Each row of a before or after table is a point. One or more steps were done to the points. Then noise was added and the rows were shuffled. The steps act on how far a point lies along the listed directions, d1 being the first. Write out the steps. A step turns or swaps two directions, mirrors them in a line or flattens them onto one, adds a multiple of one to another, or multiplies one. Angles are multiples of 10 degrees, from the lower direction toward the higher: turns from -170 to 170, lines from 10 to 170 but not 90. Use the fewest steps. Two steps may share a direction if one is a turn and the other turns, adds or multiplies; they go together, in the order done. Otherwise the lowest direction goes first.
(in the rows, 128 means zero)

Directions:
(1): [114  69]
(2): [ 69 142]
Before (11 x 2):
[[ 66 114]
 [ 86 124]
 [108 118]
 [ 91 161]
 [ 32 166]
 [136 123]
 [121 152]
 [200 140]
 [165 167]
 [185  93]
 [159 185]]
After (11 x 2):
[[136 127]
 [140 179]
 [ 79 138]
 [128 190]
 [184 169]
 [ 94 102]
 [ 27 112]
 [112 109]
 [196 127]
 [ 80  83]
 [113 146]]
Steps: turn d1 and d2 by -30 degrees

Directions:
(1): [ 89 135  37 117 116  98]
(2): [178 179 112 117 195  98]
(3): [ 58 154 141 174 179 147]
(4): [108  56 140  90 179  94]
Before, 12 rows:
[[117 126  87 108 117 116]
 [124  98 134 123 160 113]
 [ 66 172  60 183  91 150]
 [ 89 146  51 147  89 142]
 [149 131 109 133 162  97]
 [135  97 173 102 125 135]
 [111 132  91 110  47 133]
 [149  93 161 112 128 127]
 [156 190  55 164 119  84]
 [100 104  96 136  78 157]
 [133 117  92 108 163 120]
 [ 63 186  84 183 136 110]]
After (12 x 6):
[[131 158  97 148 120 129]
 [147  84 120 115 191  59]
 [ 92  40 141  82  80 117]
 [ 77  72 128 122 221  91]
 [153 146 101 139 150 106]
 [130 143 138 130  66 155]
 [ 84  57 109 103 169 110]
 [132 142  82 120 146 130]
 [ 93 142 122 138 246  64]
 [ 96  64 122 118 105 151]
 [142 132 133 140  75 150]
 [111 103  99 102 121 115]]
Steps: mirror d1 and d4 in the line at 20 degrees; add 1 times d3 to d2

Directions:
(1): [144 104 166 164  73 183  61  79 125]
(2): [ 91  88  92 133 124  96  53 185  82]
(3): [217  96 126  95  84  62 124 127 138]
(4): [151  61 134 150 175 136 168  97  51]
Before (10 x 9):
[[161  99 116 118 163 102 166 127  91]
 [203 113 129  92 141  80 175 133 147]
 [140 139 120 108 155 121 156 130 127]
 [108 182 144 117 128 153 165 124 183]
 [132 139 126 114 115 119 157 138 131]
 [142 119 117 116 152 111 167 124 140]
 [171 119 145 113 131 132 149 101 136]
 [171  66 115 104 161  62 172 136  79]
 [110 171 127 103 127 138 146 142 168]
 [124 117 118 127 139 110 122 148 135]]
After, 10 rows:
[[ 99 153 115 107 140 126 113 160 147]
 [112 133 147 149 102 188  64 101 129]
 [119  83 127 140  92 125  53 149 101]
 [103 125 138 148  99 165 101 122 111]
 [104 172 161 158  99 208  90  89 164]
 [119  84 136 145 102 158  65 121  93]
 [ 96 127 146 161 100 190  69 101 150]
 [124 112 148 155 130 162 117 105 134]
 [ 49 153 155 177 130 229  57 122 144]
 [ 67 178 191 174 100 249  94  62 177]]
Steps: multiply d1 by 2.5; turn d1 and d3 by 160 degrees; turn d2 and d4 by 140 degrees

Directions:
(1): [115 150  89 167 117 162  71  64 111 137 150 187  84 211]
(2): [117 179  50 172 172 150 142 154 126 142 186 157 197  80]
(3): [143 121 180  87 202 162 108 129 201 161 105 209 146 128]
(4): [122 181  95  91 115 159 194  83 141 221  82  90 124 142]
(5): [175  95 119 176  68  74 156 170 132 200 120 198 110 120]
Before:
[[134  73 151 162 115  95  93 142 112 113 155 199  91 126]
 [145  71 249  81 178 139  94 152 174  65  92 175 126 124]
 [115 148 115 140 140 139  96 114 134 113 157 137 123 145]
 [100 204  96 136 212 209 155  70 120 125 139 101 175 123]
 [131  99 186 110 107 121  90 119 131 120 109 153  65 188]
 [174 103 174 103 120  93 142 153 183 192  97 202 127 119]
 [130  56 189 153 114  96 100 155 122  30 135  87 119 117]
 [141  65 200  96 144 106  99 191 167  55  93 145 116 107]]
After:
[[145  77 223  49 145 127 124 156 197 111  42 139  97 131]
 [121 139 138 113  79 139 122  83 116 167 100 127  55 207]
 [178 115 154 118 115 100 144 145 187 223 100 233 123 130]
 [140  98 245  51 169 170 113  98 186 121  53 168  98 168]
 [ 89 190  96 163 226 203 106  84  99  53 180 108 180 122]
 [136  70 155 153  72  88 108 115 102 139 124 177  53 158]
 [135  61 227  90 114 107 139 132 154  81  73  58 103 126]
 [111 142 111 149 119 134  87 103 114  96 158 121 106 159]]
Steps: multiply d1 by 1.6; turn d1 and d3 by -30 degrees; turn d2 and d4 by -50 degrees; multiply d5 by 1.3

Directions:
(1): [ 84  58   7 111  82 109 121 119  58 135 158 148 135 154 124 133 121 110
 180 131]
(2): [ 95  58 175 109 117 157  93 165  70  88  52 129 175  56 155  97 100 165
 126 138]
(3): [ 66 124 178 167  88 104 117 118  81 111 155 165  82 165  70  97 161 178
  74  57]
Before, 10 rows:
[[ 45 124 159 151  95  58 122 117  66 113 154 156 112 169  49 113 165 177
   45  56]
 [ 77 142 140 159  83  68 139 111  86 126 196 176  63 184  59 110 171 160
  107  51]
 [124 120 215 150 148 159 121 150  89 105  90 175 130 108 115  88 152 147
  114  84]
 [158 154  52  84 139 128 151 106 195 186 158 102 114 154 155 182 109  71
  157 156]
 [137 161 188 148 146 159 120 127 177 134 141 125  92 132 134 128 147 146
   78 129]
 [195 222  65 133 161 118 181 100 217 168 180 102 135 146 118 163 159  73
  136 161]
 [115 122  31 132  97 101 149  99 100 180 206 175  76 199  80 127 158 109
  134  98]
 [ 22  49 126 152  57 118 113 139  15  78 194 172  83 165  61  84 166 184
  112  40]
 [ 22  47 120 115  64  97 118 147  19  80 120 180 107 131  98  70 130 161
  140  48]
 [170 232 183 145 170 116 145  88 205 132 170 103  77 160 126 135 141 124
   48 115]]
After:
[[174 174  64  97 140 120 163 103 219 187 172 107 104 165 156 181 110  74
  149 160]
 [ 40  85 217 129  91 119 121 162  46  62  79 164 121  93 108  50 130 180
  111  42]
 [132 170  88 143 138 101 129  81 148 143 187 116  79 179 111 139 135 119
   91 115]
 [114 121 128 130 124 162 106 124 136 138 154 146  95 132 138 120 141 133
  100 136]
 [ 41  66 224 164  75 150 101 163  43  61 148 172 102 133  65  65 157 206
   82  38]
 [195 224  35 157 159 111 191  91 214 171 192 100 125 161 115 171 158  66
  151 159]
 [112  88 185 138 134 161 113 153  60 110  86 182 134 103 123  87 141 147
  116  90]
 [ 43 107 189 145  97  82  99 133  53 101 129 155 120 137  63 106 156 184
   43  63]
 [129 159 121 144 122 113 150 107 140 170 183 166  78 170  85 116 156 121
  106  98]
 [ 84 141 182 165  88  86 127 128  81 110 163 174  70 152  69 110 160 180
   97  50]]
Steps: multiply d1 by 0; add 0.3 times d3 to d2
